Every row gives one point. The window is the flat piece filled in between its corners: a triangle in 3 columns, a solid with four corners in 4, and so on. A path goes straight from each point to the next, and from the last back to the first. List the points from which the path goes on through the window.

Window (4 x 4):
[[-5.1 -4.2 -0.1 -1.2]
 [-3.4 -0.6 -6.3 -3.2]
 [-2.1 -0.5 -2.0  6.6]
 [-2.1  4.7  9.8 -1.0]]
Path:
(1): [-2.4 -3.3 -1.5 -1.7]
(2): [-0.2 -3.1 -2.5 -0.3]
(3): [-5.4  0.9 -4.5  0.2]
(4): [-8.6 -0.6 -0.7 -1.9]
(5): [ 0.5 -5.9  2.1  0.3]
(6): [ 2.4 -0.2  6.0 -2.0]
(7): [-9.6 -0.1  1.7  4.2]
(8): [-8.4  4.5  7.1 -1.0]
(9): [2.8 0.7 3.0 3.6]
(10): [ 0.0  1.3 -1.3  0.5]
(11): [-6.8  3.2 -2.1  4.9]
(12): [-9.8 -2.2  0.1 -0.3]
Through the window after points: 2, 4, 8, 12

Window (6 x 6):
[[-4.1 -2.0 -6.8 -4.4  5.0 -0.4]
 [ 2.8  8.0  8.8  5.8 -6.2 -7.8]
 [-4.8  3.4  1.6  1.8  2.0  1.0]
 [-6.7 -1.6 -5.8 -0.9 -1.2  1.0]
 [-1.7 -4.1  3.4  3.4  0.5  0.3]
 [ 1.2 -0.1  5.8 -4.5 -4.2  2.6]]
Path:
(1): [-4.6  3.2  7.8  3.0 -3.8 -6.2]
(2): [ 1.1  3.1  2.4  2.3 -3.6  3.4]
(3): [ 4.5  1.0 -2.2  7.7  0.4 -0.7]
(4): [-5.9 -0.3  8.2 -2.0 -4.0 -0.4]
(5): [-3.6  1.2  2.0 -0.4 -2.2 -4.0]
(6): [ 2.2  2.1 -2.9  0.2  1.2  2.6]
(7): [ 2.5  7.0 -3.7  2.1  2.3  2.0]
(8): [-8.0 -3.4  1.9 -6.1 -2.6 -2.6]
(9): [-3.9 -3.8  6.9 -4.6 -3.7 -1.7]
(10): [-0.5  3.0  3.0  2.3 -1.7  2.5]
(11): [ 1.8  5.3  3.5  4.3 -2.1 -1.5]
(12): [-3.9  1.5 10.3 -2.9 -2.3 -4.5]
Through the window after points: 5

Window (8 x 8):
[[ -1.3  -3.0   3.7  -0.3   1.1   2.5  -1.4   0.3]
 [  0.6  -7.4   3.3  -1.2   3.2  -0.9   5.4   0.6]
 [  0.1  -8.8   9.2  -1.5   1.9  -7.4  -0.8  -0.5]
 [  3.9  -1.5  -8.4   1.2   3.4   1.6  -1.1  -3.0]
 [  0.9   3.8  -3.4   2.6   4.7  -0.4   2.4  -2.6]
 [  2.6   1.1 -11.0  12.4   2.2   3.0  -0.1   2.9]
 [  5.5   0.5  -8.1   1.8  -5.2  -2.3   2.7   2.5]
 [  6.1  -2.1   5.3   0.5   3.8   2.0   1.6  -5.5]]
Path:
(1): [ 6.2 -3.7  1.5 -3.2 10.0  0.1  4.4  4.3]
(2): [ 4.7 -0.2 -5.9  4.9  1.7 -0.3  0.9  6.2]
(3): [ 1.6 -2.9 -4.9  6.3 -0.3  1.3  1.1 -2.8]
(4): [-2.1 -4.2 -6.0  2.2 -0.7  0.7  4.1 -3.9]
(5): [ 9.3  3.9 -5.9  5.4  4.3  4.2 -2.4  4.2]
(6): [ 5.7 -0.1 -5.5  0.8 -0.8 -3.0  0.9  4.9]
(7): [ 2.6 -0.8 -5.1  2.8 -3.4  0.2  2.3 -0.9]
(8): [ 0.0 -6.3  3.3  1.1  1.5 -3.6  0.4 -2.7]
(9): [ 3.7 -3.9  5.3 -1.6  3.1 -2.3 -0.9  1.1]
(10): [ 7.1 -0.3  2.1 -0.4  6.3  0.0  0.4  4.6]
(11): [ 1.0 -2.0 -8.0  7.8  0.4 -0.6  2.2 -2.3]
(12): [-2.0 -5.6  0.6  3.6 -4.9 -1.4  0.9 -5.8]
Through the window after points: 6, 8, 12

Window:
[[ -6.6 -10.2  -0.7  -3.9  -0.7   1.6   4.7   5.1  -3.9]
 [ -0.5  -7.4  -1.9  -1.4  -3.4   3.2  -1.5  -0.8  -0.7]
 [  0.8   5.5  -2.7   4.5   3.9  -1.9  -9.8  -2.7  -8.8]
 [  1.0  -5.9   2.6   2.9  -1.9  -1.3   8.4  -0.9  -0.2]
 [  6.4   5.7   0.3   5.0   9.6   6.1  -3.8  -4.0  -7.3]
 [ -2.1  -5.3  -4.1  -5.5   1.3  -3.4   1.1  -2.8  -1.3]
 [  1.2   3.2  -5.1   5.0   7.5  -1.3  -7.9   0.0  -0.2]
 [  3.5   6.1   1.1   0.8   0.6   3.3   2.3   0.6  -1.6]
 [  4.5  -5.1  -9.5  -0.6  -0.5  -5.8  -1.2   2.9  -2.8]]
Path:
(1): [ 3.5 -4.0  1.9  0.6  1.8 -0.8 -1.2  1.0 -2.8]
(2): [-2.9 -2.9 -3.7  2.7 -1.1  1.6  2.0  0.1 -2.2]
(3): [-6.4  3.7 -7.5  6.6  3.5  4.8 -1.0 -0.3 -5.6]
(4): [ 4.3 -1.0  1.5 -0.4  3.8 -0.8 -4.5 -1.2 -6.0]
(5): [ 3.0  0.9  3.7 -2.4 -1.4 -1.3 -1.9  6.9  1.2]
(6): [-2.9 -7.6 -7.1  3.3 -0.5 -3.3  5.6 -6.4 -3.9]
(7): [-1.8 -0.1 -4.3  3.4 -0.1  5.7  2.6  0.3 -2.5]
(8): [ 4.2 -2.5  2.2 -0.4  0.6 -1.6 -3.7  0.8 -3.0]
Through the window after points: 3

Window (11 x 11):
[[  4.0   1.0  -3.1   7.9  -5.0 -11.6  -4.7   0.8  -3.1  -0.5  -2.6]
 [ -2.3  -3.5   1.4   0.3   0.8   2.0   0.8  -1.0  -2.7   1.4  10.1]
 [ -5.8  -2.8   0.3  -5.9   4.7   0.3  -3.1   0.4  -2.7   3.2   3.5]
 [  2.0   2.7   0.9   3.5   4.0  -0.2  -5.6   3.4  -3.6   4.3   3.0]
 [  3.0   3.8  -3.6  -5.9  -0.1   5.0  -1.8   1.7  -0.5  -0.5   1.5]
 [  3.6   1.8  -0.5  -0.8   1.5   2.7   7.9   4.2  -6.9   6.2  -0.4]
 [  4.9  -0.9   2.3   2.1   3.4   0.9   4.1  -0.1  -0.6   0.9  -4.1]
 [ -1.4   8.4  -7.3  -5.2   3.7   3.4   5.0   6.7   6.2  -2.8   2.3]
 [ -1.4   4.9   2.8   7.4  -3.1  -3.3  -3.3   0.1  -7.8  -0.3  -1.8]
 [  5.9   0.2   3.8   9.5 -10.1  -6.6   2.4   2.9   2.4   6.0  -8.7]
 [ -3.1  -5.8  -2.2   4.7   1.3   5.1  -0.1  -0.2  -5.6   4.9   2.0]]
Path:
(1): [-3.9  2.6 -3.6  1.3  2.6  2.2 -2.3 -5.1 -2.3  8.9 -0.1]
(2): [-0.6 -6.1  2.6 -2.7  2.2 -0.1  0.5  6.4 -3.5 -2.7  3.3]
(3): [-1.8 -7.8 -0.1 -1.9 -1.2  2.9 -2.6  5.7 -3.3  0.9  7.2]
(4): [ 0.0  8.0 -0.3  7.0  2.4 -0.9  2.7 -6.7 -3.9  3.8 -2.4]
(5): [-2.3  2.6 -3.0  1.6 -1.7 -0.9 -0.1  0.3 -2.5  3.9  3.6]
(6): [ 6.3 -2.5  3.6  1.5  4.3  2.7  1.5  9.5 -3.9 -2.7 -3.6]
(7): [ 1.4 -2.4  0.1  1.5 -0.2  1.9  2.2  7.7 -4.3 -4.3  4.3]
(8): [-0.8  3.8 -2.8  0.3  2.1 -0.5 -2.4 -4.0 -2.3  5.9 -1.1]
Through the window after points: 1, 3

Window:
[[  5.8   0.3  11.6   4.6  -1.2  13.4   2.8   0.8   0.1   7.1   4.9  -1.1]
 [ -6.0   2.0   9.9   1.5   2.4   3.5  -0.6  -1.4  -6.1  -1.6   2.4   6.1]
 [  4.3   1.1   2.9  -5.6   4.2  -3.4   2.0   7.2  -0.2   5.5  -5.1  -0.4]
 [ -0.6  -3.9   3.6  -2.0   4.7   0.0   4.7  -2.2   3.5  -6.7   1.8   1.0]
 [  1.2  -3.3 -10.2   0.3   1.2  -4.9   2.4  -2.5  -2.3   1.5  -9.8  -3.3]
 [  7.7   1.2   0.4  -1.6   6.3  -3.0  -3.4  -4.3  -1.8  -2.0   2.2  -2.5]
 [ -3.5  -2.2  -7.1   7.4   2.2   8.3   1.2   5.0  -3.2  -5.0  -4.7  -1.0]
 [ -2.8  -3.1   1.7   1.8  -6.5  -5.4  -0.2   7.4  -3.7  -7.5   3.9   4.4]
 [ -1.0  -7.2  -4.9   0.0   1.4  -6.2  -7.2  -2.8   0.0  -5.3   1.4   5.7]
 [ -2.7   2.6  -2.1  -1.6  -7.2   2.0  -6.1   0.6  -3.2  -2.4  -3.5   4.4]
 [  5.0   2.5  -3.0   5.9   0.2   3.3  -0.4  -2.6   0.3   0.1  -2.5   4.9]
 [ -7.0   5.9   3.2  -3.0   4.9  -8.9  -2.4   4.6   0.6   0.5   4.5  -1.5]]
Path:
(1): [-0.3 -0.1 -1.9 -1.6 -0.5  1.4  6.6 -0.5 -3.4  0.0  2.5  2.7]
(2): [-3.9  4.4 -2.7 -3.2 -0.4  2.7  5.8 -0.1 -1.7  3.9  1.6  5.7]
(3): [ 4.6 -2.9  2.7  4.1  3.6 -2.7 -5.7  0.9 -1.9 -5.0 -4.7 -5.9]
(4): [-5.9 -1.1  6.3  3.5  0.7 -1.1 -6.3  0.1 -0.3 -5.3 -3.6  2.6]
(5): [ 1.3 -0.5  0.0 -2.6  2.1 -1.1  1.0  1.4 -2.0  1.3  3.5  0.4]
(6): [-0.6  0.9 -4.4 -2.3  1.3  1.1  0.6 -1.3 -5.3  0.6 -0.4  4.2]
(7): [ 0.9 -6.3 -3.4  3.5  1.3 -6.2  0.1 -0.3  4.0 -3.7 -7.9 -5.4]
(8): [ 0.4 -0.6  4.0  2.4  3.2  0.5 -2.9  1.4  1.6 -2.7 -3.6 -2.0]
Through the window after points: 6

Window, 14 rows:
[[ -3.6  -1.3   1.7  -2.3  -1.5   2.3  -5.2   7.3  -9.9   0.0   2.7   4.8
   -2.5   3.4]
 [  2.3   1.6  -5.1  -0.4   0.7  -0.2   3.1   5.2   5.9  -0.3   4.1  -7.8
   -4.7   7.3]
 [ -2.2   2.2  -4.5   1.5   2.3  -0.8   0.8  -2.9   1.0  -1.3   5.1 -10.7
   -0.9   1.2]
 [ -2.7   0.6  -0.5   1.3  -2.0   1.9   3.0   2.7  10.6   3.1  -0.2  -2.0
    5.3   4.2]
 [ -1.6  -0.7   4.2   3.8 -10.6  -2.2  -4.0   1.4   2.3  -2.9   1.6   5.0
   -5.2  -2.8]
 [ -1.9   0.4   0.0  -5.8   9.2  12.9   1.3  -3.0  -1.6  -0.7   2.5  -2.7
   -0.7   7.8]
 [ -3.4   0.7   4.2   0.2   8.5   3.2  -3.9  -4.1  -1.8   2.8   0.9  -5.0
   -1.7  12.0]
 [  4.5  -0.1   2.8  -8.2   2.6   8.0  -0.4  -7.4   3.7   3.8  -7.0  -1.7
    4.2  -2.6]
 [ -0.9  -3.2  -1.0   4.3  -1.4  -2.4   2.0   3.2   2.0   5.4   7.2   0.7
   -4.7   2.3]
 [ -7.1  -4.6   3.2  -6.4  -2.5   1.0   0.0  -4.6  -1.0   5.3  -2.5   0.2
   -5.6  -0.6]
 [ -3.2   5.2  -3.9   6.2   0.5  -2.0   3.2   7.2  -0.5  -0.6   0.0   4.1
   -2.7   4.7]
 [  0.8  -1.2   4.3   9.3  -0.5   4.0   0.3   2.6   6.7  -2.7  -6.9  -6.1
    2.3  -1.6]
 [ -2.5   2.2   5.1  -3.3   1.7  -2.3   4.9   6.0  -2.3  -1.8   2.5   2.4
   -1.4  -2.6]
 [ -0.7  -4.1  -0.2  -0.4   5.0   2.5  -7.7   6.1  13.7  -1.1   2.5  -1.1
   -2.5  -4.0]]
Path:
(1): [-0.1 -2.4 -2.0  0.7 -1.4  0.7  0.0  0.4  1.9 -2.4  1.7 -0.2 -1.3  1.3]
(2): [-2.5  4.3  3.8  1.4 -2.3  0.4 -0.6  4.7  2.1  1.9  0.5  0.9 -4.5  1.9]
(3): [-1.7  3.2  1.4  0.2 -0.3  4.0  2.6  4.2  1.9  2.6  4.1 -3.5 -3.8  4.5]
(4): [ 2.6 -6.7 -5.7 -1.3  3.4 -3.8 -2.0 -1.7  7.3 -4.3 -2.9 -1.5  2.4  1.1]
(5): [ 0.6 -4.7  2.3  0.1  2.5 -6.0  3.8 -0.2  4.6 -1.3 -1.9  0.1  5.9 12.5]
(6): [-2.6  3.0  1.1 -2.0  0.6  5.8 -0.3 -1.3 -1.6  2.9  0.8 -3.0 -3.4 -1.4]
(7): [-3.8  4.4  2.7  6.3  1.2  8.0 -1.1  4.0 -2.4 11.1  4.2 -5.0 -3.7  3.8]
(8): [-1.4 -1.5  1.6 -3.4  2.9  0.1  0.2 -1.0  3.3 -4.0 -0.4 -0.2  0.5  4.0]
Through the window after points: 1, 3, 7

Window (14 x 14):
[[ 0.5 -4.0 -4.5 -0.9 -3.0 -2.3 -4.3  3.1  0.2  7.5  0.6 -2.3  1.0  3.2]
 [ 9.7  5.0 -0.5 -3.3  8.8 -3.4  0.8  1.4  1.2 -0.4 -0.9  7.4  4.3 -2.0]
 [-5.0 -2.4  6.3  9.3  1.6 -2.4  1.5  1.3 -5.9 -0.7 -3.8  3.8 -4.2 -2.4]
 [10.7  0.7  1.6  1.9  8.8 -3.0 -0.8  1.9 -3.0 -4.5 -3.9  2.6  8.5  3.5]
 [-6.3 -2.1  5.8  2.3  1.4  4.1  3.4 -2.2 -2.9  2.4 -2.2 -3.1 -0.4  1.1]
 [ 3.5  0.8 -2.1  2.5 -7.3 -5.6 -1.1 -4.5  6.6  7.2 -1.5 -3.4  4.6  2.1]
 [-8.7  3.4  4.1  3.3 -2.4 -2.2  1.2  1.4 -7.4 -3.0 -4.9  2.0  3.7 -2.9]
 [-4.5  0.9  2.2  6.8  6.2 -2.8  5.6  3.5 -7.1  2.7 -1.9 -4.6 -0.1 -3.1]
 [ 3.3  0.9  0.3  1.1 -9.1 -1.9  0.4  5.9  7.1  5.3  2.7 -3.5  2.1  4.4]
 [ 8.7 -2.6  2.8 -1.6  5.1 -5.0  5.7  2.1 -3.5  1.3 -3.0  7.0  9.3 -0.6]
 [ 3.7 -3.1 -3.5  0.4 -9.1 -1.9 -0.5 -0.9  2.7  1.7  5.5 -5.4  0.9 -1.5]
 [ 3.3 -0.3 -6.7  1.5 -5.1 -2.5  3.4 -1.9  2.3  5.4  5.6 -1.3  1.9  9.8]
 [-4.7 -0.8  7.6  3.4  4.8 -5.4 -0.9  1.1 -5.4  2.4  5.0 -1.3  1.0  0.1]
 [-2.2 -5.0 -5.1  1.0 -3.7 -4.7  1.3  1.0  9.1  2.3  3.3 -3.8  2.9  4.0]]
Path:
(1): [ 0.6  0.8  1.0  4.4 -1.5  2.9 -1.3  1.2  0.3  3.1  2.0  2.7  5.9 -1.0]
(2): [ 0.3  0.3 -1.9  9.8  2.8  0.9  2.1  3.8  2.1  9.4  2.3  4.0  6.0  0.6]
(3): [-3.6 -2.1  4.8 -5.1 -4.5 -6.9  1.0 -1.0 -2.6 -3.1  0.4 -7.9 -3.0  1.0]
(4): [ 1.5 -1.6  1.4 -1.2 -1.1 -8.3  6.5 -0.3  3.3 -1.8  0.0 -5.2 -5.0  1.4]
(5): [ 1.8  2.3 -1.5  4.4 -0.4  2.0 -2.0  4.4 -1.1  6.9  1.6  2.3  8.0  2.0]
(6): [ 3.6  2.3  0.9  8.1  4.8  0.2  0.8  2.1 -0.8  1.2  3.7  3.5  8.9 -0.9]
(7): [ 5.8 -0.4  0.9 -0.4  2.8 -4.2  0.0  0.9 -1.3 -1.3 -3.7  0.0  4.1  2.9]
(8): [ 2.2 -0.6 -1.3  0.3  0.2 -6.0  3.4  0.9 -1.3 -0.2 -4.5 -1.7  2.6  1.6]
Through the window after points: 4, 6

Window:
[[  3.2   2.1  -2.9  -8.1  -3.5   2.1   5.5   5.2  -4.5  10.4  -0.4  -4.0
    1.7   7.6]
 [  7.3  -5.4  -0.5  -3.1   0.7  -1.5   1.5  -3.1   3.8   2.9   2.8  -0.9
   -0.4   0.0]
 [ -2.8  -2.3   1.6   3.0   2.8  -4.9   8.4   7.0  -4.8   4.9  -1.1   1.9
   -1.1  -3.4]
 [  3.8   1.7  -2.4   3.2   2.5  -5.1  -6.1  -3.1   3.8  -0.4  -0.1   8.8
    2.5  -2.0]
 [ -3.4  -1.5  -4.4   1.5   4.1   2.7   1.2   3.0   5.1   0.3   0.5  -2.8
    8.2   6.4]
 [  4.0   2.3   0.8   3.6  -7.5   1.9   3.8   0.2   2.6   3.0   0.0  -1.7
    2.5   6.0]
 [  6.0  -7.1  -3.1  -3.6  -5.3  -1.2   0.4  -8.9  -5.6   5.2   4.5  -2.5
    2.0   1.5]
 [  6.8   7.1  -1.1  -0.9  -4.6   1.8  12.4  -1.8  -0.5  -2.6  -2.6   2.4
    2.3  -2.0]
 [ -5.4   1.0  -1.2  -1.0   2.7   1.5   6.5   0.2  -1.5   0.9  -2.5   2.2
   -5.9   1.7]
 [ -6.2   1.6  -8.5   2.2   6.8  -7.1  -3.2  -4.2   3.6  -5.9   5.1 -14.2
   -2.3   2.2]
 [ -7.8   3.1   2.7  -6.7   0.0  -2.2  10.0  -6.0   3.6   0.9  -0.7  -3.6
    7.8   3.2]
 [  4.9  -3.0  -0.5  -5.5  -0.6  -4.2  -0.1   0.2   0.3  -7.7   8.4  -3.2
    2.4   1.3]
 [  6.4   3.1   3.4  -2.8   6.1   1.0  -1.1   0.4  -2.1  -1.5   2.6  -0.3
    3.1   2.2]
 [ -9.6   7.9   1.7   1.0   3.2  -0.2   3.7   6.2   1.4  -1.5  -0.9  -1.7
    2.8  -9.9]]
Path:
(1): [  1.7  -0.8   3.4  -2.4   1.7  -0.2   1.0   0.8   0.5  -2.9  -4.3 -10.0
   2.8  -0.7]
(2): [-0.6  2.0 -2.0 -1.1  1.4 -0.8  4.5 -0.2 -0.2  1.3  3.5 -0.9  0.8  2.5]
(3): [ 4.9  3.5 -2.4 -1.6  2.0  4.6  7.5 -2.4 -0.8  4.3 11.0  0.5 -2.9 -3.6]
(4): [-0.5 -0.7 -1.1 -0.2 -0.2 -2.8  0.3  1.1 -0.8 -0.3 -1.5 -1.3  1.7  0.3]
(5): [ 6.0 -4.2 -2.4  0.5  4.4 -5.1 -1.7 -0.8  2.8 -3.2 -5.5 -5.0  0.9  1.4]
(6): [ 0.0  1.1 -1.6 -1.8  0.0 -1.0  2.4 -2.9  2.0  2.3  5.8  0.3  0.8 -0.1]
(7): [-0.6  0.9 -4.0 -1.0  0.6  0.8  5.6  2.6  4.7  6.0 12.1 -1.2  0.7 -0.3]
(8): [ -1.4   3.6   2.9  -2.2   0.9  -3.3   3.4  -2.5  -0.8  -5.7 -10.1  -2.7
   4.5   3.2]
(9): [ 3.7 -0.3 -0.5 -1.7 -2.8 -1.9  1.5  0.9 -0.1 -0.8 -6.9 -0.4  0.8 -0.2]
(10): [-2.1 -1.4 -1.6 -1.8  2.5 -0.1  7.0 -3.8 -0.1  3.7  6.1 -1.0  0.7  4.6]
(11): [ 3.3  9.3 -1.6  2.9 -0.6 -0.6  4.7 -7.1  5.0  1.6  9.8  2.0  2.0  1.7]
(12): [ 0.2 -9.6 -1.1 -4.6  0.9 -0.4  1.0  5.6 -5.3  1.3 -6.8 -2.7 -2.0 -0.4]
(13): [-3.4 -3.3  4.8 -0.7 -3.6 -3.4  0.6 -0.3  0.0 -3.5 -6.1 -3.2  3.8  0.2]
(14): [ 3.6  4.4 -5.5 -0.6  4.4 -0.8  2.5 -0.4  2.0  2.4  8.3 -2.8  0.9  0.1]
(15): [ 0.6  5.1 -2.9 -4.3  2.9  4.7  9.3 -2.5 -1.3  1.5 10.5 -0.9 -0.1  5.7]
(16): [-2.5 -3.1  1.0  0.6 -0.1 -7.2 -3.4  1.7  1.1 -0.1 -8.7 -2.4  4.5 -7.1]
Through the window after points: 5

Window (14 x 14):
[[-0.1  6.1  7.4 -2.5  5.5  3.2 -4.6 -2.3 -3.1  7.4 -2.7  2.8  3.8 -1.9]
 [-0.8 -3.5  1.8  2.3 -3.1 -8.6  6.0  0.6 -3.7 -3.0  3.0  1.0  0.2 -6.9]
 [-0.7 -8.2 -3.3  5.1 -3.6 -0.5  4.2  2.2  1.2 -3.6  4.4 -6.8  0.6 -5.8]
 [-5.7  1.8  2.8  0.4  3.2 -5.9 -7.2  1.1  1.2  7.7 -2.7 -0.1  0.0 -0.6]
 [-2.9 -2.8 -2.0  6.4 -1.7 -1.9  7.0  2.2  3.1  4.0  1.4  0.2 -9.5 -5.3]
 [ 1.5  0.6 -1.6 -9.8  5.4 -2.2  1.7 -0.8  4.4 -3.7  3.6 -2.7  3.9  7.4]
 [-6.5 -2.6  0.4 -7.7  5.6  0.5  2.8 -2.3 -0.2 -5.5 -3.4 -2.6  3.2  5.1]
 [-0.3  4.3 -3.2 -8.9  1.7 -0.1  0.6  1.7  3.8 -0.8 -8.5 -1.3  6.4  6.5]
 [-1.7 -5.7 -6.2  4.2 -6.7 -0.8  0.7  2.3 -4.1 -1.6  4.9  1.3 -8.2 -4.9]
 [-3.1 -5.4  0.9  5.9 -2.6 -1.1  2.1  7.2  2.7 -3.5  3.6  4.3 -2.9 -4.0]
 [-0.8 -2.2 -4.0  8.6  4.2 -3.9  2.1  6.6 -3.8  0.5  1.2  0.1 -4.8 -4.9]
 [-3.2 -0.4  0.3 -3.2 -2.5 -0.9  6.5  3.6 -1.4 -4.5  2.8 -6.3  2.9  8.6]
 [-2.5 -2.6  2.3 -6.0  4.0 -1.0 -0.2  4.5 -2.8  9.0 -1.1  2.1  2.9 -2.2]
 [ 2.4 -4.6  3.6  2.0  3.2 -3.1 -2.1  0.2 -0.5  5.9 -5.4  2.3 -1.1  3.4]]
Path:
(1): [-5.5 -6.7 -2.1  3.8  2.1 -0.6  2.5 -1.0  2.5  3.2 -1.6 -0.6  2.3 -0.3]
(2): [-4.3 -1.1 -1.9  4.3  1.6 -1.9  2.1 -1.4  1.1  1.9  0.0  0.9  4.3  2.2]
(3): [-0.2 -3.4  1.0 -0.8  1.7 -2.2  0.6  3.6 -1.0  2.1 -1.1 -0.2 -4.5 -1.9]
(4): [-0.1  1.1  6.5 -4.6  6.1  4.8 -5.3  1.2 -2.0 -7.2 -7.1 -2.1 -3.4 -2.4]
(5): [-2.2  1.1 -0.3  2.7 -0.9 -3.7  3.0 -0.5 -0.7 12.8  5.3  4.1  6.1 -0.6]
(6): [-2.8 -2.0 -3.2  1.3  0.9 -1.9  1.5 -0.2 -0.5  4.0  1.7  1.3 -0.6 -1.3]
(7): [-0.9 -1.9  8.1  3.8 -0.4  0.2  5.7  6.6  4.0 -3.8 -3.3 -1.6 -8.6 -3.8]
(8): [-1.3 -7.7  4.4 -4.3 -2.1 -4.3  1.0  4.9  0.7  0.1 -2.7 -5.6 -4.5 -1.9]
(9): [-1.6  0.7 -3.3  2.9  3.3 -1.4  1.0 -0.1 -1.7  1.9  0.7  0.3  1.5 -0.4]
(10): [  0.0  -7.1 -10.0   3.8   6.6  -0.9   6.8   1.0  -2.8   3.7   2.3   6.9
   1.4   5.0]
(11): [-2.0  1.3  8.5 -3.7 -5.3 -3.3 -0.6  2.8  0.8 -4.1 -0.4 -7.0 -3.1 -6.9]
(12): [  5.3   7.6   1.1  -3.8  -4.0  -3.6   3.8   8.3   0.0  -2.5   1.8   0.4
 -11.3  -3.0]
Through the window after points: 2, 4, 6, 12

Window, 14 rows:
[[ -4.3   6.8   0.4   8.6   3.8   3.9   3.3   2.1   0.4  -1.7  -5.3  -9.2
    1.1  -1.4]
 [ -1.1  -1.6  -5.0   1.9  -4.7  -4.3  -5.1  -3.3   1.5  -1.4  -1.6   1.5
    2.6  10.1]
 [ -4.6   0.6  -4.1  -0.4   0.9  -5.0  -2.3  -0.1  -0.6   1.8   2.0  -3.6
   -3.2   3.6]
 [ -3.9  -0.2  -2.2  -1.7  -6.4  -3.2  -5.0   1.8  -2.0  -4.1  -2.9   8.8
   -3.8   5.1]
 [ -2.2  -0.2   0.3   7.4  -2.7   2.7  -0.9   3.2  -5.1   2.1  -0.7  -9.7
    1.7  -0.8]
 [  0.9  -3.1   7.2  -3.5  -2.4   2.5   5.1  -3.5   2.3  -9.0   1.1   7.3
   -0.8  -2.0]
 [ -3.0   0.8  -9.0  -1.5  -3.4  -5.6 -10.6  -3.1  -3.3  -3.2  -3.5  -3.9
    1.4   2.2]
 [  1.6   3.1  -0.4   0.8   3.2   2.3  -0.8   7.0  -1.6  -1.4  -2.0  -7.0
    3.4   2.3]
 [ -2.8   8.3  -2.3   4.6  -2.2   2.4   1.8   2.8  -2.9  -3.1   3.8  -7.2
    3.4   1.0]
 [  3.8  -3.2  -7.4  -3.0  -7.5  -4.0   0.8  -2.1   1.1  -5.4  -2.5   6.0
   -5.5   3.3]
 [ -2.6   1.2   1.5   7.0   1.5  -3.8   4.7   5.6  -2.0  -4.8  -0.3  -3.6
    5.0  -2.6]
 [ -0.6   5.3  -1.9  -0.3  -3.8  -6.2  -1.8  -1.6  -5.4   2.2  -4.8  -4.3
    1.5   4.4]
 [  0.4   0.0   0.1  -2.1  -9.2  -7.2  -5.6   0.4   5.7  -4.2  -1.2   2.5
   -3.3   2.8]
 [ -3.6  -5.9   6.0  -5.4  -6.9   0.0   8.4   1.3   2.9 -13.7  -1.7   3.9
   -3.2   3.3]]
Path:
(1): [ 3.3  1.6  7.2  1.9 -3.5  0.7 -4.1 -3.8 -2.5 -9.9  0.4 -5.6 -2.1  8.2]
(2): [-0.1  2.5  0.8  3.6 -0.9 -3.5  1.4 -1.6 -0.1 -3.3 -1.0 -2.4 -2.3  5.3]
(3): [-3.3 -1.7 -3.4 -5.4 -5.2 -1.3 -1.7  3.6  0.0 -5.2 -2.5  3.2  2.3 -2.2]
(4): [-1.7  0.1 -5.7 -4.4 -4.8 -0.1  1.2 -0.5  3.3 -1.5 -3.4  0.4 -0.2  1.7]
(5): [-1.0  0.2  0.1  4.1 -2.8 -2.9 -1.4  0.1 -1.7 -5.1 -1.4 -0.1 -0.7  4.8]
(6): [-0.2  2.6 -0.1  2.7 -2.5 -1.0 -0.6  2.6 -3.4 -5.5 -2.3 -3.4 -0.4  2.7]
(7): [-9.3 -5.7 -0.7  2.9 -1.8 -2.7  5.2  1.3  4.1  3.9  4.5  2.8  6.0 -5.5]
(8): [-4.7 -1.4 -8.8 -2.4 -4.9 -4.2  2.4  4.6  2.7  0.6 -4.0  7.9  1.3 -2.6]
Through the window after points: 4, 6
